Every row gives one point. To make a cloud, some directions were put in groups of two or more. Within a group, all points are equally far from the middle, so they leave a hole (a ring in 2 directions, a hollow ball in 3). The other directions are filled evenly. Then the cloud was stretched, turned, moved and blurred a little. How many holes are there, and how many directions does each take, smallest first?
In the rows, 128 means zero.

Cloud (22 x 3):
[[135 146  94]
 [ 97 154  76]
 [ 79 115 102]
 [ 97 147  77]
 [130 155  95]
 [ 91 180 127]
 [135 116  96]
 [131 115 110]
 [110 159  89]
 [100 106 111]
 [ 88 148  98]
 [120 115 100]
 [147 131 121]
 [122 172 114]
 [ 92 151 121]
 [145 170 124]
 [127 157 149]
 [111 130 161]
 [136 108 158]
 [100 182  98]
 [111 178 104]
 [126  99 153]]
Holes: 0

Cloud (28 x 4):
[[119 106 157 114]
 [123 179 117 101]
 [148 154 156 130]
 [ 97  98 123 148]
 [152 134  87 158]
 [156 121  81 154]
 [107 149  86 149]
 [162 116  74 133]
 [102 123 101 101]
 [118 167 114  94]
 [147 144 131 159]
 [163  97  97 102]
 [155 179 122 129]
 [131 136  79  97]
 [155 158  97 149]
 [157 100  75 136]
 [127  71  97 137]
 [128 130 165 124]
 [109 130  73 121]
 [110  91 124 158]
 [131 179 115  97]
 [114 123 137 162]
 [163 159 112  91]
 [149 168  85 138]
 [100 125 140 151]
 [135 149 102 164]
 [108 152 121  95]
 [105  88  92 138]]
Holes: 1 (4)

Cloud (53 x 6):
[[153 127  82 101 111 101]
 [127  77 141 115 128 177]
 [156  94 112 101 134 110]
 [107 155 144 108 156 164]
 [109  92 175 101 121 182]
 [139 163 109 167 157 116]
 [141 155 143 159  96 141]
 [160 155  94 146 121 117]
 [103  98 154  93 158 111]
 [100 128 131 149 111 158]
 [123 143 181 168 162 137]
 [ 96 114 141  73 124 132]
 [138 149  90 153 144  84]
 [113  68 123 109 137 149]
 [143 150 152 106 153 170]
 [120  72 137  87 100 167]
 [100  75 160 119 126 163]
 [143 142 118 156  85 109]
 [163 113 124 158 136 121]
 [ 94 133 135 139 158  79]
 [139 131 162 131 161 113]
 [ 96 110 174 159 145 163]
 [135 136 188 140 160 157]
 [120 144 109 159 156 144]
 [109 108 131 157 116  88]
 [102 124 150 113 108 171]
 [151 123 110 127  74 111]
 [ 75  99 141 145 133 133]
 [148  82 113 124 119 106]
 [114 104 153  98 155 106]
 [ 82 134 106 100 159 103]
 [ 68 114 139 132 144 104]
 [161 105 160 140 106 178]
 [122 157 127 158 168  86]
 [ 99 105 168  87 173 166]
 [ 94 125 156  89 131 165]
 [160  99 116 140 129 108]
 [108  64 140 108 115 139]
 [ 71 125 142 139 133 139]
 [146  92 151 123  99 120]
 [169 123 101  97 116 115]
 [110  87 160  94 124 123]
 [156 159 137 112 139 132]
 [ 99 130 181 168 156 157]
 [110 102  90 129 152  86]
 [111 162 160 181 139 136]
 [ 73 137 128 102 154 125]
 [148 121 136 185 125 133]
 [136 109 138 145 161 164]
 [ 82  88 135 137 127 115]
 [ 85 148 153 150 189 143]
 [126 126 104 121 122 164]
 [113  69 113 118 128 118]]
Holes: 3 (2, 2, 2)

Cloud (81 x 8):
[[149 113 143 107 176  91 150 121]
 [ 62 141  98 156  79 153 122 166]
 [137 126 112 183 171 169 145 106]
 [ 99  81 114  91 116 107 165 177]
 [118 161 124 132 118  70 138 170]
 [121 186  82 156 117 171 133 129]
 [139 109 123 124 163 121 131  96]
 [ 92 115 124 110 130 159 157 121]
 [158  91 170  84 114 126 151 128]
 [109 147 148 126 159 128 154 165]
 [126 123 115  77 117 103 143 157]
 [158 112  59 123 121 137 114  98]
 [136 112  71 145 125 145 186 140]
 [104 126 117 132  94 137 162 115]
 [147 111  73 164 149 104 146 100]
 [160 117 131 130 185 146 117 158]
 [125 171 108 117 125 138 156 101]
 [109  86 134 125 137 106 157  88]
 [ 86 123 127 122 107 126 162 172]
 [ 64 160 103 157 158 119 151 123]
 [108 105 121 149 134  96 115 182]
 [100 102 140 115 164  97 157 205]
 [142 144 192 126 169 138 168 162]
 [113 110  97 147 144 204 168 108]
 [110 114 121 135  77 128 100 169]
 [ 64 128 112 112 179 132 158 146]
 [129 120 149 173 164 156 150 141]
 [138 143 108 140 184 139 126 139]
 [ 64 131  97 120 102 151 106 148]
 [ 64 170  68 169 136 135 138 146]
 [165 128 123 104 129 158 110  96]
 [137 112  81 111 100 121 122 121]
 [131 129 108  96 112 124 150 123]
 [149 144  58 146 146 108 145 168]
 [134 136 136 135 100 154 109 118]
 [116 135 177  80 173 113 152 168]
 [102 124 102 125 184 146 140 184]
 [133  99 128 116 129 165 162 113]
 [134 135 177 109 145 110  94 169]
 [134 140 180 118 160 115 127 169]
 [ 89 135  97 113 125 131 126 193]
 [110 150 179 146 144 107 151 133]
 [ 95 154 139 135  72 147 114 134]
 [101 158 130 134 120 139 163 146]
 [141 145 104  93 131 122 145 143]
 [158 131 113 130 175 127 125  96]
 [153 102 128  68 131 125 160 129]
 [109 110 111  91 111 117 149 123]
 [164 139  83 148 112 149 121  75]
 [ 87 159  80 172 164 147 129 156]
 [ 89 145 137 118 102 160 127 126]
 [168 104 102 134 110 133 115 140]
 [126 119 103 146 177 158 199 140]
 [145 130 123 103 117 148 138  84]
 [167 103 101 143 179 120 148 140]
 [145 166  92 147 141 110 170 119]
 [147 110  96 127 115 139  96 140]
 [ 72 110 101  99 165  92 185 130]
 [116 157 129 143 161 116 157 126]
 [106 142 103 173 144 110 137 112]
 [131 105 126 130 115 173 157 160]
 [119 118  69 166 116 132 122  92]
 [ 85 140  79 158 110 147 161 148]
 [ 83 173 161 121 118 104 151 153]
 [129 130 104 142  92 158 139 164]
 [112  90  78 100 126 127 150 120]
 [141  91 113 129 131  92 136 120]
 [ 84 129 116 173 131 121 107 160]
 [119 136 171 136 142 125 123 114]
 [ 76 158  70 130 146 128 117 166]
 [130  93 134 131 109 151 162 128]
 [ 87 168  52 160 122 125 151 122]
 [126 111  95 158 134 168 123 104]
 [114 155 123 164 132 107 134 175]
 [140 113 154 154 138 109 149 148]
 [154 141 166 137 170 133 147 147]
 [127 151 145 110 109 100 166 161]
 [124 158  59 152 147 117 140 150]
 [101 108 148 137 169 113 148 167]
 [128 160 111 104 124 143 141 120]
 [ 80 152 140 133  89 157 128 162]]
Holes: 1 (2)
